Each point is reached from the start by the listed moves, each made 0, 1 or 2 times, or once backwards (-1), plus a little noise. Is the number of moves made odd or even? Then give how often each move was made.

Moves:
(1): [ 3.5  1.4  1.4 -0.4 -1.1]
(2): [-0.4  4.8 -1.8 -0.6  0.8]
(3): [-1.0  0.8  4.5 -1.5 -0.5]
Start: [ 2.5 -1.3  0.6  1.2  0.5]
Points:
[-0.7  6.0 -8.7  1.7  3.5] => even (-1, 2, -1)
[ 6.4  8.9 -5.9  1.2  1.6] => even (1, 2, -1)
[-2.6  7.7  0.2 -1.3  2.9] => even (-1, 2, 1)
[ 5.4  9.6 -1.4 -0.9  1.2] => odd (1, 2, 0)

Moves:
(1): [ 3.9 -0.4 -0.6 -0.6 -0.4  0.3  0.1 -0.3 -0.5 -0.4 -1.0 -0.5 -0.2  0.2
 -0.3]
(2): [ 0.8  4.4  0.7  0.2 -0.4  0.7 -1.4 -0.1 -0.6  0.4  0.4  0.4 -0.5 -0.4
  0.5]
(3): [ 0.4 -0.6  2.7  0.3  0.0  0.7  0.1  0.1  0.0 -1.3  0.1 -0.6  0.3  0.2
  0.1]
(4): [ 1.2 -0.5 -1.4  5.1 -0.8 -0.4 -0.6  0.8 -1.2  0.3  0.0  0.8 -0.1 -0.1
  0.1]
(5): [ 0.2  0.4 -0.3  1.0  3.4 -0.1  0.4  0.6  0.7 -0.4 -0.1  0.2 -1.0  0.9
  0.1]
(6): [-0.3 -0.3 -0.6 -0.1 -0.3  4.0 -0.2  0.6 -0.2  0.0  0.8  0.8  0.8 -0.5
  0.1]
(7): [-0.2  0.4  0.0  0.3 -0.7  0.3  4.4  0.4 -0.6 -0.6  0.6 -0.5 -0.1  0.2
  0.1]
(8): [ 0.0 -0.2 -0.1 -1.5 -1.1 -1.2 -1.2  5.5 -0.1  0.2 -0.1 -0.7 -0.5 -0.1
 -0.3]
(9): [-0.2  0.4  0.1  0.2 -0.9 -0.2  0.0  0.6  3.4  0.1 -0.4  0.0 -0.3  0.2
  1.5]
(10): [ 1.5 -0.7  1.5 -0.4  0.8  0.0  0.4 -0.8 -0.9  4.9  0.3  0.6 -0.8  1.1
  0.2]
(11): [ 0.7 -0.3 -0.5  0.0  0.0 -1.4 -0.6 -0.2 -0.3 -0.3  5.3  0.5  1.0  0.2
  1.2]
(12): [ 0.0 -0.3  0.2 -0.4 -0.3 -0.6  0.4 -0.2 -0.1 -0.2 -0.4  3.4 -0.3  0.0
  0.4]
Start: [-1.0 -2.0  0.2  0.6 -3.0  0.0 -0.2 -1.6 -0.4  0.7 -0.5  0.7  1.2 -0.7
  0.1]
Points:
[ 0.6 -3.3 -3.7 11.9 -8.0  5.9  7.1 -5.2 -3.4 11.4 14.4  3.2  3.6  0.5
  5.1] => even (-1, 0, -1, 2, -1, 2, 2, -1, 1, 2, 2, -1)
[-3.8 -1.9  1.5 -1.5  7.9 10.3  3.7 -7.6 -2.8 10.3 -2.6  4.7 -1.8  1.8
 -1.7] => even (-1, 0, -1, -1, 2, 2, 0, -1, -1, 2, -1, 0)
[ 5.9 -9.4  8.0 -8.3 -3.9 -4.5 -5.2  7.6  6.5  7.3  7.6 -1.4  1.5  2.6
  4.8] => even (1, -1, 2, -1, 0, 0, -1, 2, 2, 2, 2, 0)
[ 6.0 -1.5 -5.2 -7.4  2.3 -8.8 -2.5  8.6 -1.4 -5.5  6.8 -2.1  0.0  1.0
 -0.3] => odd (2, 0, -1, -1, 2, -1, 0, 2, -1, -1, 2, 0)
[ 4.8 -2.8 -6.2  2.8 -1.4 -3.9 -3.3 10.3 -4.9  1.8  3.6 -2.4  0.0  0.1
 -1.6] => odd (1, 0, -1, 1, 1, 0, 0, 2, -1, 0, 1, -1)
[ 10.1 -12.1   5.2  -6.0  -9.6   3.3   7.4   7.5  -9.0   5.3  10.9   5.6
   3.5   1.8   1.2] => odd (2, -1, 2, 0, -1, 2, 2, 2, -1, 2, 2, 2)
[ 3.3 -7.9 -0.7  3.5 -1.3 -3.0  7.7 11.6 -0.5  7.8 10.4  8.2 -1.7  3.7
  5.5] => even (0, -1, 0, 1, 2, 1, 2, 2, 1, 2, 2, 2)
[ 3.3 -2.1  3.5  2.7 -2.4 -5.2  9.8 -8.4 -0.3  8.8 10.7  1.8  0.2  3.1
  5.0] => odd (0, 0, 0, 0, 0, -1, 2, -1, 1, 2, 2, 0)
